Rows are points. Any point is a mix of the corners, with weights that add up to 1. It lies inside the corners' shape when no weight is negative. Is each point inside? If not, which corners have a negative weight?
In the rows, zero is written as 128.

Corners:
(1): [ 37  98 105]
(2): [164  65 173]
(3): [127 165 117]
(4): [170 120 111]
Points:
[131  77 166] => outside (4)
[ 83  76 121] => outside (3)
[113  99 152] => outside (4)
[ 54 100 108] => inside
[150  98 143] => inside

Corners:
(1): [165 129 138 120  83 105 163 157 144 141 112]
(2): [186 165  75 121 109  80 150  53  95 108  81]
(3): [149 193 179  73 142 162  97 139 126 141  68]
(4): [127 157  96 111 102 152 155  22 153 135  95]
(5): [149 135 208 161 111 170  98 167  98 245 120]
(6): [130 118  83 180 117  44 117 108 144  93 114]
(7): [124 150 120 145  66 148 109 142  96 156  97]
(8): [ 75 141  74 121 151 151 104 106  75 161 176]
(9): [186 107  80 107 114 103 171  91 197 182   7]
(10): [165  99 101 137 110 187 105 141 158 125 158]
(11): [111 109 138 106 149 156 121 132  72  89  92]
(12): [117 102 140  62  82 173  86  93 108 118 146]
Points:
[140 138 141 141  98 148 112 137 109 172 109] => inside
[146 130 114 114 127 133 127 101 136 139 106] => outside (7)
[117 118 119 114  96 164  91 102 130 152 128] => outside (1, 2, 11)
[148 153 154 171  84 159 121 200 179 226 120] => outside (2, 11, 12)
[143 129 124 123 121 131 122 116 131 137 113] => outside (7)
[131 141 126 127 114 135 110 120 108 127 131] => outside (9)

Corners:
(1): [165  77 134 156 141 135  89  99  71 146 112 195  52  93 142 115  94  96
 147  92]
(2): [164 203 136 179 112 171  39 109  92  77 156 174 113 133 168  95 128 103
 135  91]
(3): [140  96  75 161 115 112 105 140 107 119 137 100 170 181 128  87 138  90
 175 136]
(4): [104 111 186 129  52  54 148  56  48 133 124  73 130 124  94 159 172  56
  70 151]
(5): [214 180 145 117 148  78 119  54 141 100 160 180 178 171 188  61 110  85
  91 169]
(6): [170 157 200 161 140  83 109 166 158 140  58 110 122 148 146 156  93 158
  70 160]
(7): [156 118 170  90  49 117 150  85  63  91 161 107 193 149 111 144  88 132
 123  87]
(8): [210 158 162 152  67 115 134  82 115 174 133 140 119  72 191  80 115 158
 173 136]
(9): [147 129 179 111 119  85  60 139 123 186  52 223  91 142 187  85 116  58
 141 142]
(10): [170 107 113  57 130 115  79 135  60 184 181 164 121  50 129 122 193 158
  82 171]
(11): [161 115  63  85 128 139  40 119 148 134  68  66  88 150 141 126 105  83
 177  85]
(12): [126 197 133 170 169 157  63 159 108 138  77 124 127  64  66 119 131 144
 193  87]
(13): [ 98 105  66  75 155 169  69 103 110 151  64 119 124 140 201 147 142  46
 187  74]
(14): [214 126 171 103  75  53 141 142 182 127 179 208 119 153 181 155 130 151
  76 125]
(15): [ 91 124 104 148 143  49  79 177 140  74 156  93 176 152 141  66 147 146
  89  71]
(16): [131 153 147 167  96 146 157 157  94 163  65  86  71  93  72 150  76  66
  45 161]
(17): [ 96 124 161  69  98 159 136  94  65 133  88 121  83 161 143 128 147  76
 161 187]
(18): [219 110  94 168  92 121  82 117 161  65  40 159  68  53 148 133 109  82
  66 127]
(19): [142 115  77 109  53  56 152 106  94 184  55 186  91 178 205 139  97 122
 179 105]
(20): [141  79  98 134 121 109  56 111 137 118 159 144 106  50 148 155  82  75
  67 190]
(21): [108 119  66 182  65 159  52  50 184 151 106  86 170 131 142 130 177 164
  88  80]
Points:
[152 117 129 140 120 108  96 116 109 127 116 149 109 120 146 113 117 108
 119 112] => inside
[115 140 136 107  92 100  82 114 136 151 131 115 158 138 159 139 151 159
 125 106] => outside (1, 3, 5, 16, 18)
[152 111 105 111 104  94  84 108 117 105 146 150 148 135 144 127 131 103
 111  92] => outside (6, 8, 16, 17)
[173 126 122 140 102 116  96 115 129 112  92 143 107 102 145 127 119 103
 102 125] => inside
[171 153 130 143 108 113  95 123 140 130 113 143 129 119 145 107 116 130
 117 135] => outside (1, 4, 13)

Corners:
(1): [ 96  85  78 177  90  80  79 112  47  87 162 183 135 137 135  98 189 129
 155 167]
(2): [162 122 140 181  98 116 117 147 140 130 195 171 132  73  88 167 175  81
 102 136]
(3): [147 207 142 218 129  80 185 194 158 121 172 174 173 160 185 128 115 107
  71  95]
(4): [ 86 111 124  92  71 147 125 172 180  94 150 142 203 141  59 193  59 149
 103 144]
(5): [129  74 116 165 102 120 150 164 158 182 196 178 122 126 144 215 132 110
 107 101]
(6): [142 100 193 103 177  44  56  96  49 147 201  92  67 177 127  93 218 137
 188 172]
(7): [136 107 107 145 170 146  46 136 144 197  81 129  86 133  49  98  58 153
 112 189]
(8): [105  90 207 140 137 209 181  75 197 132 192 178 208 130 159 141  72 120
 104 109]
(9): [162 164 147 102 165  64  88 165  74  69  78 159  87 172 172 144 103  89
  65 123]
(10): [ 98  85  89 175 121  75 120 113 123  98  65 157 117 101  79 176  71  86
 183 106]
(11): [104 193 210 216 178 180 212 163 131 125 126 214 109  80 167 115 173  31
 176  79]
(12): [196 129 204 106 170 137 174 136  64 106 185 205  91 100 127 177  64  79
 168 109]
(13): [121 134 113 115 141 103 147 137  82 145 212 106 146 152 134 118  90  61
  68  88]
(14): [131  92 110 192 148 125 116 112  35 131 165 143 146 123 152 169 147  93
 131 165]
(15): [125 201 215 144 124  91 195 160 144 145 106 191 187 171 198  88 147  41
 137 124]
(16): [153 119 197 192 145 110 151 148  34 105 138 166  89 131 132 113 185  48
  86 127]
(17): [100  47 102 136 122  96 129  76  68 105 162 104  95  71 129 137  98 121
 166 124]
(18): [169  78  67 178  62 146  83  94 144 113 103 109  64 146  75 173  63 104
 137 159]
(19): [102  57  74 116 150 117 144  93  91  91 174 181 106  93  40 190 117 105
  76 192]
(20): [158 106  98 127 125  95  49  99  92 192 154  91 103 154  84 108 148 185
 123 152]
(21): [125  69  48 102 166 151  84 174 158  94 114 132 207 106 106 127  91 144
 135 146]
Points:
[119 100 122 136 129 115 125 125 113 113 146 147 132 121 112 149 103 109
 123 134] => inside
[124 130 157 142 154 121 140 142 111 128 143 168 124 127 133 128 122  99
 131 121] => outside (2, 14, 18)
[118 104 136 161 114 109 137 109 101 128 184 160 127 124 127 145 143 105
 150 136] => outside (7, 9, 16, 21)
[160 158 173 166 157 127 155 160 129 139 164 170 126 139 146 136 133  75
  88 128] => outside (1, 4, 10, 17, 20)
[116 117 118 148 125 109 124 132 130 125 139 146 144 131 120 140 110 106
 125 130] => outside (12, 16)
[130  90 115 136 121 108  98 105  90 134 154 133 114 135 110 152 111 118
 127 149] => outside (3, 11, 16, 21)
